Rows are points. The points of each table are mixes of a few directions, plus a little noise. Count the directions of each table, and those that both share. Where both have some left over, give the other angles between the two spaces (their principal angles), to ten degrees, smallest first.
(in the rows, 128 means zero)

First (4 x 2)
[[138 113]
 [133 118]
 [ 96 188]
 [146  96]]
Second (6 x 2)
[[116  71]
 [130 140]
 [126 116]
 [123 103]
 [142 195]
 [131 143]]
Directions: first 1, second 1, shared 0; angles 40

First (8 x 4)
[[162 152 164 109]
 [139 136 140 122]
 [134 131 135 126]
 [188 172 192  93]
 [ 95 104  93 149]
 [111 115 109 137]
 [110 115 109 138]
 [ 87  97  85 153]]
Second (8 x 4)
[[102 148 122 162]
 [166 104 154  89]
 [116 128 167 168]
 [114 124 152 161]
 [137 151  95  99]
 [103 147 113 156]
 [118  79 103 119]
 [168 143 117  69]]
Directions: first 1, second 3, shared 1

First (8 x 6)
[[ 90 109 105 145 131  89]
 [158 144 144 127 126 126]
 [155 143 147 100 123 194]
 [144 137 139 109 124 175]
 [ 52  87  88 123 131 158]
 [143 136 131 155 130  57]
 [100 113 112 139 131 107]
 [180 155 156 127 126 118]]
Second (8 x 6)
[[135 131 136 108 125 177]
 [127 128 126 140 129  98]
 [ 79 101 106 105 128 195]
 [182 157 160 114 123 151]
 [129 130 121 171 132  20]
 [143 136 139 109 126 174]
 [121 124 123 134 129 117]
 [106 117 114 143 131  91]]
Directions: first 2, second 2, shared 2

First (9 x 9)
[[140 143 127 141 119 118 127 129 129]
 [130 135 127 135 164 128 146 143 136]
 [102  97 130 103 163 149 135 130 128]
 [126 127 128 128 139 129 133 132 131]
 [133 132 128 131 108 123 120 122 126]
 [191 219 124 205 175  82 172 174 151]
 [130 114 128 115  13 124  75  84 107]
 [115 110 130 114 128 137 123 122 125]
 [ 85  71 131  82 140 160 119 114 121]]
Second (10 x 9)
[[128  97 154 116  89 136 124 128 198]
 [140  96 127 112 119 144 130 136 183]
 [137  81  98 132 104 140 166 101 186]
 [121 158 117 129 175 125  91 134  89]
 [142 140 196 131 126 144 142 174  99]
 [121 154 108 145 172 125 117 120  79]
 [101 146 123 153 127 109 116  91 113]
 [119 166 117 151 174 121 119 123  56]
 [127 154 113 109 124 106 117 140  91]
 [145  88 125 102  71 128 160 133 186]]
Directions: first 2, second 5, shared 0; angles 40, 70

First (9 x 11)
[[ 83 110 105 112 155 111 153 154 141 146 131]
 [163 123 109 100 123 116 114 132  95 137 147]
 [150 139 120 118 133 183 102 109 107 101 142]
 [129 100 114 118 141  97 133 155 146 141 170]
 [128  92 142 117 117  89 135 166 180 120 156]
 [150 135 129 153 134 140 119 103 130 129 160]
 [ 86 175 168 185 120 149 116 128  94 134  35]
 [153 182 156 173  98 155 138  42 114 125  81]
 [108  96 109  76 132 114 144 163 147 120 132]]
Second (8 x 11)
[[151 123 121 106 131 166  95 138 112 101 153]
 [132 145 147 141  91  60 173  94 136 162  77]
 [ 83 120 116 159 171 133 133 152 142 145 151]
 [103 122 111 171 167  90 132 153 120 178 157]
 [148 135 108 119 147 191  99 110 103 105 162]
 [102 133 143 117 114 160 153 102 165  93  92]
 [128 104 130 112 133 123  99 185 130 116 148]
 [175 143 149 100  69 100 140  91 117 121  84]]
Directions: first 6, second 4, shared 4

First (10 x 14)
[[138 131 116 108 176 170 135 119 166 112 118 159 120 129]
 [121 127 141 155 165 192  85  98 126 124  70  56 167  85]
 [103 134 143 152  84  97 101 142  68 151 124  77 134 139]
 [118 133 131 134 128 134 113 130 111 134 118 110 130 133]
 [138 120 125 122  81  64 163 143 127 133 173 165 114 139]
 [108 141 131 132 155 168  94 128 108 133  97  98 129 139]
 [131 136 117 109 177 173 126 123 155 115 114 152 118 137]
 [147 108 137 147  98 100 144 112 139 125 138 112 154  85]
 [169 111 108  95 115  81 201 132 190 109 190 227 104 130]
 [108 140 129 128 103 102 118 151  88 144 139 125 110 164]]
Second (9 x 14)
[[122 112 104 112  99 170  97 104 116 160 113 110 159 126]
 [150 121  92  64 156 126 186 123 188 103 173 217  93 154]
 [117 120 117 120 117 154 104 107 111 144 113  89 152 122]
 [141 133 154 181  87 117 100 159 109 158 118 152 141 120]
 [133 115 106 112 103 156 112 115 130 154 125 145 146 132]
 [140 124 115 110 129 129 146 130 150 126 144 170 117 138]
 [108 149 161 144 188  84 158 135 120  72 128  71  96 120]
 [136 123 130 148  89 141 100 136 115 161 119 143 149 125]
 [106 153 173 162 185  77 151 142 110  73 121  57  98 114]]
Directions: first 3, second 3, shared 1; angles 60, 90
